Each row is a point. Each copy is the shape, with its points in the same order, stretched, turned, moved and blurred by noise. Is it also mirrored, or only turned?

Shape (7 x 3):
[[ 1.1 -5.4  2.0]
 [ 2.3  2.3 -4.6]
 [-1.8 -2.2 -0.3]
 [ 2.6  1.7 -1.3]
 [ 3.6  1.1 -2.3]
 [ 2.0  1.2 -4.0]
 [-1.3 -2.8  2.8]]
Copy 1:
[[ 3.5 -2.6  5.8]
 [ 2.6  0.9 -4.3]
 [ 2.4  1.1  3.6]
 [ 1.4 -0.8 -2.1]
 [ 2.4 -1.2 -2.7]
 [ 2.8  0.8 -3.0]
 [ 0.9 -0.8  5.4]]
Copy 1 is: mirrored
Copy 2, 7 rows:
[[ 0.4 -4.2  4.9]
 [-2.9 -0.7 -4.4]
 [ 2.3 -3.1  0.0]
 [-2.2  0.7 -0.9]
 [-4.5  0.2 -1.1]
 [-2.2 -0.8 -2.8]
 [ 2.1 -2.0  3.7]]
Copy 2 is: mirrored
Copy 3 (7 x 3):
[[ 4.4  3.5  1.2]
 [ 2.0 -5.0 -2.3]
 [ 1.3  2.1 -2.1]
 [ 1.1 -2.5  0.6]
 [ 2.7 -3.6  0.4]
 [ 2.5 -3.8 -2.3]
 [ 0.8  4.2  0.4]]
Copy 3 is: mirrored
Copy 4, 7 rows:
[[-0.1  0.6  6.1]
 [-1.8 -4.5 -1.9]
 [ 1.9 -0.1  1.4]
 [-3.3 -2.8  0.4]
 [-2.8 -3.3  0.6]
 [-0.8 -4.3 -1.0]
 [ 0.9  2.1  2.7]]
Copy 4 is: mirrored

Shape:
[[ 1.2 -2.1  6.8]
 [-0.1  7.4 -2.6]
 [-0.8 -1.6 -0.7]
 [-1.7 -0.6  3.5]
 [ 0.9 -1.4 -2.1]
 [-0.3  1.9 -2.0]
 [-1.0  1.3 -0.6]
 [-1.3 -1.2 -1.3]
 [-0.7  0.1 -2.3]]
Copy 1, 9 rows:
[[-3.6  6.9  4.4]
 [ 5.8 -0.4 -7.5]
 [-1.0 -0.5  1.5]
 [-0.4  4.0  3.3]
 [-1.9 -1.8 -0.2]
 [ 1.6 -0.4 -2.1]
 [ 1.3  0.3 -0.7]
 [-0.7 -0.6  1.3]
 [ 0.6 -1.1 -0.5]]
Copy 1 is: mirrored
Copy 2:
[[-1.7 -2.3  6.2]
 [ 4.7  7.7 -2.9]
 [-2.1 -0.6 -1.2]
 [-2.7  0.7  2.2]
 [-0.4 -1.0 -1.5]
 [ 0.5  2.6 -2.6]
 [-0.7  2.7 -1.5]
 [-2.1  0.6 -1.5]
 [-0.9  1.3 -2.4]]
Copy 2 is: only turned

Shape (8 x 4):
[[ 0.4 -2.2 -0.1  0.4]
 [-2.9  2.1  1.1 -0.1]
 [-0.3  1.4 -1.4 -3.5]
 [-2.1 -0.9 -0.5  1.9]
 [ 1.1 -3.3  3.1  0.8]
 [ 6.3  4.8 -1.3  0.9]
 [-0.8  0.1  5.3  2.5]
 [-3.8 -2.8 -1.6  0.7]]
Copy 1, 8 rows:
[[-1.3 -0.8 -0.3  0.7]
 [ 1.1  4.9  1.2  0.6]
 [ 1.4  1.8 -1.9 -3.9]
 [-2.5  2.8  0.7  2.0]
 [-0.4 -2.7  2.8  2.1]
 [ 5.8 -1.1 -7.3  2.9]
 [ 2.0  1.7  4.2  5.5]
 [-5.5  2.7  1.3 -0.4]]
Copy 1 is: only turned
Copy 2, 8 rows:
[[-2.9 -1.9 -0.3 -0.3]
 [ 0.6  3.1 -0.2 -0.8]
 [ 2.8 -1.0 -2.5  0.2]
 [-3.2  1.4 -0.7 -0.7]
 [-2.7 -2.8  3.7 -0.8]
 [ 1.5 -3.1  0.0  8.2]
 [-1.8  1.8  5.1 -0.4]
 [-4.4  1.3 -2.1 -2.8]]
Copy 2 is: only turned
Copy 3, 8 rows:
[[ 0.9 -1.9 -1.0  0.9]
 [-3.8 -0.5 -1.0 -1.6]
 [ 0.4  1.5 -1.9 -3.5]
 [-1.6 -3.4 -1.6 -0.5]
 [-0.4 -0.3 -0.1  3.5]
 [ 3.6 -2.0  7.9 -3.2]
 [-4.3 -0.6  2.2  3.1]
 [-1.6 -3.5 -5.4 -0.3]]
Copy 3 is: mirrored
Copy 4, 8 rows:
[[ 1.4 -1.3  0.9  2.1]
 [-3.3  0.1  1.3  0.1]
 [ 0.8 -1.8  0.2 -2.3]
 [-2.0 -2.0  0.5  2.7]
 [ 3.3  0.5  3.5  2.2]
 [ 3.9  2.8 -5.9 -0.1]
 [-0.4  3.0  3.5  3.1]
 [-2.7 -4.4  2.1  3.3]]
Copy 4 is: only turned

Shape, 7 rows:
[[ 2.5 -3.1  4.8  0.5]
 [ 0.5  2.8 -3.3  1.9]
 [-2.3 -1.0 -2.9  1.3]
 [-2.5  2.4 -0.9 -2.2]
 [-0.4  1.8 -5.4  2.1]
 [-2.4 -6.4  0.4 -0.3]
 [-1.1  1.8  3.4  1.8]]
Copy 1, 7 rows:
[[ 1.6 -0.8  3.3  4.9]
 [ 1.8  2.5 -2.3 -3.6]
 [-1.4 -0.4 -1.2 -4.2]
 [-1.7  0.3 -4.9 -0.9]
 [ 0.6  1.0 -2.1 -6.6]
 [-3.3 -4.8  2.1 -0.1]
 [-1.4  2.6 -0.5  3.0]]
Copy 1 is: mirrored
Copy 2 (7 x 4):
[[ 1.8  0.4  5.2 -1.8]
 [-4.0 -1.0 -1.7 -2.7]
 [-0.6 -0.9 -2.1  1.1]
 [-3.0  3.9 -3.0 -0.4]
 [-2.6 -1.9 -4.6 -1.6]
 [ 3.7  0.2  0.2  2.8]
 [-3.8  1.3  3.0  0.0]]
Copy 2 is: mirrored

Shape, 9 rows:
[[-1.2 -1.2 -0.9 -1.2 -1.4 -0.1]
 [-3.0  0.2  1.3  1.6 -0.4 -2.9]
 [ 2.0 -1.8  1.2  1.8  1.8  4.2]
 [ 1.3  1.4 -0.7 -1.4 -5.8  2.9]
 [ 2.1 -0.6 -0.6 -1.3 -5.3 -2.4]
 [-0.4  2.0 -0.4  2.8  2.5 -3.8]
 [-3.6  0.0 -1.3 -1.3  1.0 -2.1]
 [ 2.7 -1.9  0.4 -1.0  2.9  5.8]
 [ 2.4 -0.5 -2.1  8.6  2.1 -0.2]]
Copy 1:
[[-0.7 -1.4 -1.8  1.4 -1.7 -0.1]
 [-1.9 -3.7  2.3 -0.5 -0.4  0.7]
 [ 5.3  1.3  0.5  5.1  1.2  2.6]
 [ 0.6  4.2 -0.7 -2.0 -3.0  1.4]
 [ 0.2  0.7 -2.0 -4.8 -1.6 -3.0]
 [-2.7 -2.7  0.9  0.7  3.7 -1.0]
 [-4.0 -3.9  0.2  2.0 -1.8 -0.7]
 [ 5.9  1.3 -0.2  7.2  0.6  1.5]
 [ 3.2 -1.3 -1.9  1.3  7.0  2.8]]
Copy 1 is: mirrored
Copy 2:
[[ 2.4 -2.2 -0.5  1.2  0.9  1.2]
 [-0.2  0.2  0.2  2.3  4.0 -1.9]
 [-1.5 -0.1 -0.4  1.5 -2.2  6.2]
 [ 6.0  2.1  2.7 -1.2 -1.3  3.2]
 [ 4.6 -2.4  4.6 -0.1  2.2  0.3]
 [-2.3 -1.1 -0.1  0.4  1.3 -3.9]
 [ 1.7 -2.3 -2.7  1.4  3.1 -2.1]
 [-1.0 -1.2 -1.7 -0.1 -3.6  7.7]
 [-3.9 -0.4  1.1  5.6 -3.9 -0.6]]
Copy 2 is: mirrored
Copy 3, 9 rows:
[[-0.5 -1.0  0.3 -1.7 -2.0 -0.9]
 [ 0.3  3.3  1.7  1.1 -1.3 -2.3]
 [-0.6 -2.8 -1.3  1.5  1.2  5.5]
 [ 1.1 -1.7  1.5 -7.0 -3.1  2.4]
 [ 1.0 -2.3  5.0 -4.4 -2.6 -1.4]
 [ 4.2  1.7  0.9  2.7  1.4 -2.3]
 [ 0.3  1.1 -0.8  0.0 -1.0 -3.8]
 [-1.3 -5.2 -3.1  0.0  2.5  5.6]
 [ 5.5 -0.4  0.0  5.9 -1.6  3.6]]
Copy 3 is: only turned
Copy 4, 9 rows:
[[-1.5 -1.4 -2.0  0.1 -1.3 -1.2]
 [-1.7  1.8 -2.2  3.7 -2.3 -2.8]
 [ 0.7 -1.3 -0.1  1.6  1.3  3.9]
 [-3.0 -2.6  2.4 -2.4 -4.5  1.5]
 [ 0.7 -0.7  0.9 -2.4 -5.2 -2.1]
 [ 0.1  3.0 -4.4  2.6 -2.9  0.2]
 [-1.9  0.3 -4.2  1.5 -0.4 -2.4]
 [ 0.9 -2.1 -0.6 -0.9  3.1  4.8]
 [ 1.5 -1.0 -4.1  5.7 -4.8  4.7]]
Copy 4 is: only turned

Shape:
[[-2.6  2.0 -4.6  0.6 -3.0 -2.0  2.1  0.7]
 [-3.2  2.8  1.3 -1.2  1.9 -3.9 -4.1 -2.7]
 [-2.2  2.6 -1.9  2.0 -2.2 -1.9 -1.7  0.7]
 [ 1.3  0.0  2.5  2.6 -3.5 -1.5  1.0  2.3]
 [ 2.0 -2.1 -0.1 -1.8 -3.9  2.4 -3.3  3.3]
 [-2.7  4.2 -3.6  0.0  0.1 -3.9 -0.9 -1.6]
 [ 0.9  1.2  3.3  2.3  3.4  1.6 -4.0 -3.2]
 [-0.8 -2.0  0.8 -0.2 -3.4  0.8 -2.0  4.4]
 [ 1.8  1.6  0.5 -5.0  1.8 -3.3  3.1  0.8]
 [-0.8 -1.9  1.2 -0.1  1.0  2.0 -3.4 -3.0]
 [ 3.7  3.0  3.1  0.7 -2.6 -2.9 -3.4 -2.7]
 [ 0.7  2.0  0.6  0.7  0.6  2.0  3.0  3.7]
 [-0.6  4.0 -2.8  2.1  0.2 -2.3  2.5 -2.8]
 [-2.8  4.1  2.7 -5.0 -0.3 -1.6  2.3  0.8]]
Copy 1:
[[ 0.2  3.9  1.7  3.6  1.5 -1.1 -2.7  1.1]
 [ 1.2  6.7  6.2 -5.0  0.9 -0.5  4.2  1.1]
 [ 0.2  2.5  4.2  1.9  3.7  1.2  0.3  2.4]
 [ 0.2 -3.4  0.5  1.3  1.6 -0.5  0.1  4.3]
 [ 4.4 -0.5 -1.9  1.7  1.4  6.9 -1.0  3.2]
 [ 1.9  5.3  5.5  0.5  2.0 -2.7  1.5 -0.4]
 [-0.2 -0.3  3.5 -4.2 -0.2  2.5  6.2 -1.6]
 [ 0.7  0.4 -1.5  0.4  2.8  4.9 -1.6  4.2]
 [ 5.2  3.1 -3.2 -1.9 -2.1 -5.5  2.8  0.4]
 [ 0.4  2.4  2.3 -3.4 -2.0  4.9  1.2 -1.0]
 [ 5.7 -1.6  6.0 -0.3  0.0  1.0  4.7  3.5]
 [-0.8 -1.2 -4.9  1.2  1.7  0.2  3.5  0.6]
 [ 0.3  1.8  3.4  1.9 -0.3 -4.1  1.9 -1.3]
 [ 1.2  7.4 -1.7 -1.7 -1.5 -0.6  4.9  3.2]]
Copy 1 is: only turned
Copy 2, 14 rows:
[[-4.3  3.0 -3.5 -2.4  0.3 -1.2 -1.0 -0.3]
 [ 2.2 -0.6  3.0 -2.1 -1.6 -2.5 -4.4  0.1]
 [-0.6  0.9 -3.0 -0.6 -1.6 -2.6 -2.1 -0.4]
 [ 2.7  1.2 -3.5  1.9 -1.9  1.4  1.4  2.5]
 [ 3.9  0.7 -4.5  1.7 -1.5  5.2 -2.7 -1.6]
 [-3.1  0.8 -1.1 -3.3  0.7 -4.0 -3.5  0.2]
 [ 3.6 -4.3  4.3  3.2 -1.6 -0.2 -3.3  0.0]
 [ 4.3  2.3 -3.4  1.9 -2.2  3.7 -0.4 -1.6]
 [-0.3  2.5  0.0 -2.6  4.8  1.3 -0.9  3.1]
 [ 2.9 -2.1  3.8  1.6 -2.9  4.0 -3.3 -1.5]
 [ 3.0 -3.1 -1.9  0.0 -1.1 -0.8 -4.0  3.9]
 [-0.5  2.9 -2.5  3.0  2.2  0.5  0.6  1.2]
 [-5.0 -0.3 -0.5 -1.4  1.5 -3.3 -1.5  2.4]
 [ 0.6  5.6  0.5 -0.9  1.7  0.8 -2.4  3.9]]
Copy 2 is: mirrored

Shape (12 x 8):
[[ 0.1  2.7  0.0  3.6  0.4  0.7  2.4 -0.5]
 [-2.5  1.0  2.6 -0.5 -1.1  2.8  0.9  1.6]
 [ 2.5  4.3  3.8  2.2 -1.1  0.6  0.3  2.3]
 [-0.9 -1.1  0.3 -1.2 -2.4  3.5  1.7 -1.5]
 [-5.6 -1.4 -1.6 -3.2 -2.1  4.0  2.7 -0.4]
 [ 0.1  1.8  2.0  1.3 -0.3 -4.2 -1.5 -0.7]
 [ 1.1 -2.4  1.5  0.9  4.7 -2.8 -3.4 -5.0]
 [-4.0 -3.3 -3.2 -2.4  1.0  0.9 -4.0 -1.3]
 [ 0.0  2.0  1.4  1.7 -4.8  1.6  1.0  0.0]
 [ 2.8  2.4 -3.3 -4.5  1.8 -2.9 -6.1  0.1]
 [-1.5  0.3 -2.7 -6.1  2.2 -1.9 -3.0 -4.3]
 [ 3.5  0.1  2.1  1.7  0.2 -3.2  0.8  2.4]]
Copy 1:
[[-0.6 -2.8  0.9  1.1 -0.4  2.3 -3.4 -2.0]
 [ 3.5 -3.0  1.9  2.1  2.0  0.1  0.1 -0.8]
 [-0.2 -2.1 -1.4  2.3  2.5 -1.2 -6.1 -1.5]
 [ 4.3 -3.1  4.8 -1.3 -0.9 -0.7  0.8 -3.0]
 [ 7.1 -3.3  5.8 -0.3 -1.8  0.8  6.2  0.2]
 [-5.7  2.8 -1.4  0.3  0.9 -1.6 -3.4  0.2]
 [-7.1  3.0 -2.2 -3.6  1.1  1.0  0.0 -5.4]
 [ 0.4  1.1 -1.3 -1.4 -1.8 -1.9  6.3 -2.0]
 [ 1.1 -2.7  3.7  2.4 -1.2 -2.9 -2.9 -2.0]
 [-1.8  5.8 -8.7 -3.2 -2.3 -3.8  0.0 -0.5]
 [-0.8  6.7 -1.2 -4.7 -2.6 -0.3  4.0 -0.4]
 [-2.8 -2.2 -2.9 -0.9  1.6 -2.0 -4.3  1.3]]
Copy 1 is: mirrored
Copy 2 (12 x 8):
[[-0.8 -4.6 -1.0  0.5  1.6 -2.7 -3.3  1.5]
 [ 1.0 -0.3  2.3  1.2  3.6 -0.6 -1.8 -1.4]
 [ 3.8 -2.9 -3.1  0.5  2.8  1.4 -0.3 -1.1]
 [-0.6 -2.4  3.4  2.1  1.5  0.4 -1.7 -1.8]
 [-2.2 -1.3  7.3  0.3  2.8 -2.7 -3.1 -0.7]
 [-1.1  0.4 -2.8 -1.0 -0.3  0.3  1.5  0.2]
 [-3.9  3.2 -0.5  2.0 -3.2  2.8 -2.6  3.7]
 [-3.8  1.3  5.8  0.4 -1.4 -2.4  0.6  3.6]
 [-0.1 -4.6 -0.6  1.6  2.5 -1.1  1.3 -3.3]
 [ 0.6  0.7  0.4 -4.8 -3.5  4.0  4.9  3.1]
 [-4.3  2.5  4.0 -2.5 -1.5  4.0  0.8  2.5]
 [ 1.5 -0.5 -4.1 -1.5 -2.0  0.5  0.0 -2.4]]
Copy 2 is: only turned
Copy 3:
[[-0.3  0.9 -2.7 -0.4  1.4 -1.9  0.4 -1.4]
 [-0.9  1.1 -0.4 -4.6  1.6 -0.5 -3.2 -1.6]
 [-3.9  2.8 -0.4  0.0 -1.4 -1.9 -1.6  0.9]
 [ 1.3  2.4  1.8 -3.1  3.0 -0.8 -2.5 -3.7]
 [ 3.6  0.0  1.3 -5.5  6.6  1.0 -3.0 -2.2]
 [-3.2 -0.8  0.6  1.1  0.9  0.9  1.3  0.2]
 [-2.0 -5.5 -0.8  2.4 -2.3 -3.2  0.1 -5.1]
 [ 2.5 -4.9  3.7 -3.7  2.1 -0.4  2.6 -1.1]
 [-0.9  4.9  2.0 -3.2  3.4 -0.1  1.0 -0.8]
 [ 0.3 -3.8  6.3  3.8 -0.3 -0.9  3.8  4.6]
 [ 1.7 -6.0  3.9  2.0  4.5 -0.7  0.3 -0.4]
 [-2.5  1.1 -0.7  3.1 -3.3  2.1 -0.3 -0.6]]
Copy 3 is: only turned
Copy 4:
[[-2.5  3.4  1.2  2.2 -1.1 -1.7  0.1 -0.6]
 [-3.2 -2.6  3.2 -1.4  1.2  0.4 -2.2  1.6]
 [-5.1  0.9 -0.9 -1.2 -4.8 -0.3  1.9  1.3]
 [-0.6 -0.2  2.1 -1.2  3.0  1.6 -1.0 -3.4]
 [ 0.7 -1.8  6.2 -0.9  7.8  0.3 -3.4 -0.7]
 [-1.2  0.5 -3.5  1.9 -2.4  0.4  0.3  1.7]
 [ 2.7 -1.3 -2.4  4.3 -2.7  2.9 -2.2 -1.8]
 [ 4.3 -1.9  4.3  0.2  3.5  3.1 -3.5  0.9]
 [-3.4  2.4 -1.2 -0.5  0.1  1.2  1.6 -1.0]
 [ 6.3  0.8  0.2 -1.2 -3.1  0.2  2.9  2.1]
 [ 7.0 -1.6  1.7  1.4  2.9 -0.3  0.1 -1.1]
 [-2.2  1.0 -4.4 -1.9 -4.9  0.5 -1.4  0.3]]
Copy 4 is: mirrored
